Each point is reached from the start by the listed moves, each made once or not at all, plus a little noise. Say if it took an odd or an even number of moves. Then give how often each move was made.
In the rows, zero is written as 128.

Moves:
(1): [197 115 123  92 129]
(2): [130 171 139 107 162]
Start: [146  98 135 122 123]
Points:
[146  97 136 123 124] -> even (0, 0)
[149 140 147  98 158] -> odd (0, 1)
[218 129 142  65 162] -> even (1, 1)
[216  84 130  83 126] -> odd (1, 0)

Moves:
(1): [171 126 134 137  96 134 118 127]
(2): [128 180 146 125 126 130 135 116]
(3): [119 102 174 137 128 110 119 100]
(4): [119 137 101 178 129 106 126 103]
(5): [167 126 138 140 180 135 126 135]
(6): [119 111 128 144 124 175 143 124]
(7): [138 123 140 123 121 105 181 137]
(8): [111 140 156 152 116 129 107 176]
Start: [155 164 131 162 125 131 123 147]
Points:
[208 158 146 169  81 111 169 147] -> even (1, 0, 0, 0, 0, 0, 1, 0)
[230 190 209 190 144 128 113 109] -> even (1, 1, 1, 0, 1, 0, 0, 0)
[216 207 142 244 142 169 131 111] -> odd (1, 1, 0, 1, 1, 1, 0, 0)
[193 117 195 187  82 142 169 123] -> even (1, 0, 1, 0, 0, 1, 1, 0)

Moves:
(1): [177 119 108 119  96  96 134 119 119 120 148 128 129 123 136]
(2): [131 184 130 118 122 124 140 145 152 115 121 126 138 141 134]
(3): [146 124 160 128 126 120 143 117 124 133 122 121 134 130 137]
(4): [136 144 118 188 131 133 118 117 127 153 150 112 159 117 113]
(5): [155 111 117 145 165 133 146 113 149 130 134 141 112 126 135]
(6): [145 130 119 117 128 175 127 133 127 135 128 118 136 139 133]
(7): [119 120 123 138 113 123 168 141 124 135 120 144 132 119 129]
(8): [127 125 130 122 129 115 117 172 147 150 119 125 126 112 144]
(9): [121 110 138 135 107 138 124 101 188 123 113 137 119 111 145]
(10): [132 136 117 119 120 126 126 114 131 162 132 126 114 124 126]
(11): [118 126 132 103 114 130 132 133 133 143 185 140 139 145 133]
(12): [148 132 144 142 114 120 117 133 112 137 119 181 137 127 122]
(13): [136 111 107 119 148 107 120 111 135 142 117 129 179 137 134]
(14): [120 126 123 141 121 120 128 137 128 139 132 121 130 165 118]
Start: [138 128 121 121  94 141 105 125 120 105 144 117 111 134 129]
Points:
[249 155 108 165  18 127 138  75 182 182 133 162 206 120 161] -> even (1, 1, 1, 1, 0, 1, 1, 0, 1, 1, 0, 1, 1, 0)
[170 157 116  60  73 140 154 170 171 197 160 125 187 157 174] -> even (0, 1, 1, 0, 0, 1, 1, 1, 0, 1, 1, 0, 1, 0)
[220 103 127  92  31 146 106 111 189 158 140 104 100 108 182] -> even (1, 0, 1, 0, 0, 1, 0, 1, 1, 1, 0, 0, 0, 0)
[239 163 107 135  76 102 129 123 140  96 152 176 113 138 144] -> even (1, 1, 0, 0, 1, 0, 0, 0, 0, 0, 0, 1, 0, 0)

Moves:
(1): [136 124 132 134 104 138 158 110 150 133 119 125 131 126 128 128 123 130
 130 118 155 128 131 141 123 135]
(2): [117 145 112 113 130 143 142 128 139 133 118 130 148 110 137 145  98 123
 127 115 111 114 113 134 113 116]
(3): [137 145 143 131 148 111 129 137 145 132 152 129 145 132 104 136 126 127
 138 141 119 161 109 105 107 113]
(4): [118 130 118 125 129 116 151 124 118 118 142 131 124 114 131 119 137 136
 118 127 150 139 122 141 120 123]
(5): [130 128 126 137 134 106 128 131 119 145 125 131 123 129 147 119 122 129
 152 122 122 128 117 111 129 135]
(6): [144 143 136 131 141 130 130 138 118 116 137 120 127 122 132 118 133 131
 123 122 122 126 124 149 141 132]
(7): [142 129 126 112 124 137 132 141 110 135 120 138 126 157 126 128 128 124
 136 145 133 116 117 117 128 127]
(8): [131 136 127 136 133 123 128 140 128 124 137 120 143 111 125 129 119 133
 151 113 153 119 143 128 137 130]
(9): [133 122 133 144 139 118 146 127 131 124 129 136 134 128 130 138 120 112
 117 125 118 115 114 130 124 105]
(10): [134 133 134 132 124 136 118 160 144 113 117 119 120 148 121 130 142 129
 116 125 120 150 127 117 116 123]
(11): [132 127 127 134 120 127 126 137 141 155 145 125 139 127 107 132 122 114
 122 109 126 154 128 133 121 123]
(12): [130 112 153 126 144 143 119 121 130 121 142 158 131 124 111 136 136 139
 130 111 119 141 126 126 142 129]
(13): [117 129 152 120 129 118 124 132 140 132 145 123 136 137 119 131 138 146
 112 129 137 118 113 121 122 132]
(14): [119 140 107 134 167 121 124 122 128 143 117 126 122 144 140 130 135 139
 131 146 145 114 134 139 125 124]
(15): [125 138 118 109 110 119 121 133 133 120 148 137 112 148 146 134 118 138
 145 140 105 131 140 129 131 118]
(16): [117 129 123 128 119 147 129 135 136 139 148 132 115 110 126 138 160 102
 138 130 137 140 116 126 146 126]
(17): [143 128 127 118 114 108 117 138 137 121 124 126 114 117 133 135 144 127
 129 138 139 129 127 154 124 134]
(18): [123 123 136 118 122 132 143 131 142 138 137 113 139  99 118 152 128 158
 100 119 134 137 148 124 135 118]
(19): [148 104 120 124 109 129 128 141 125 143 148 135 140 125 133  87 161 135
 130 140 131 119 126 139 127 124]
(20): [143 125 132 123 135 138 135 137 134 119 146 133 141 135 130 138 134 118
 123 129 124 130 117 123 117 146]
(21): [119 101 147 127 134 128 133 135 138 134 119 114 128 118 131 124 120 110
 131 133 142 131 133 139 126 135]
(22): [122 108 112 124 125 125 141 127 120 118 130  94 128 129 123 119 149 135
 129 119 138 142 117 129 138 117]
(23): [122 126 129 125 123 137 137 115 121 137 127 132 154 143 137 133 145 116
 126 127 122 134 135 129 127 117]
(24): [113 121 121 142 130 121 135 139 135 118 102 131 139 119 114 131 117 138
 107 133 132 134 117 135 145 139]
Start: [139 122 103 138 105 102  93 149 131 139 136 116 112 133 145 137 114 145
 134 127 153 124 118 115 127 105]
Points:
[172 105 191 147 162  79 134 203 249 137 182 102 161 112 100 215 143 172
 104 115 222 164 103 124  86  94] -> even (1, 0, 1, 0, 0, 0, 0, 1, 1, 1, 0, 1, 1, 1, 0, 0, 1, 1, 0, 1, 1, 0, 0, 0)
[192 138  94 106  45 104 132 220 199 151 178 142 117 157 151 152 152 117
 160 164 142 144  58 129  85  44] -> even (1, 1, 1, 0, 0, 0, 1, 0, 1, 1, 0, 0, 0, 0, 1, 1, 1, 0, 1, 0, 0, 0, 0, 0)
[132 108 131 126  58  96 132 196 205 146 198 155 125 143 132 178 186 142
 119 104 179 218  72 137 124 124] -> odd (1, 0, 0, 1, 1, 0, 0, 0, 0, 1, 1, 1, 1, 0, 1, 1, 1, 0, 0, 1, 0, 0, 1, 1)
[141 133  79 103 166 111 118 182 150 123 157 148 154 178 126 185 104 175
 148 152 131 157  59  99 120  81] -> odd (0, 1, 1, 0, 0, 0, 1, 0, 0, 0, 0, 1, 0, 1, 1, 0, 0, 0, 0, 1, 0, 1, 0, 1)
[133 167 116 125 164  40  80 200 186 164 182 144 140 138 129 174  95 192
 141 121 121 167  57 141 118  94] -> odd (0, 1, 1, 0, 1, 1, 0, 0, 0, 0, 1, 1, 1, 1, 1, 0, 1, 0, 0, 0, 0, 0, 0, 1)
[126 166 104 148 127  98 132 234 163 118 172 109 148  86 148 155 127 151
 122  94 182 143  46 122 136 125] -> even (0, 1, 0, 1, 1, 1, 0, 1, 0, 1, 0, 0, 1, 0, 0, 1, 0, 0, 0, 1, 0, 0, 0, 1)
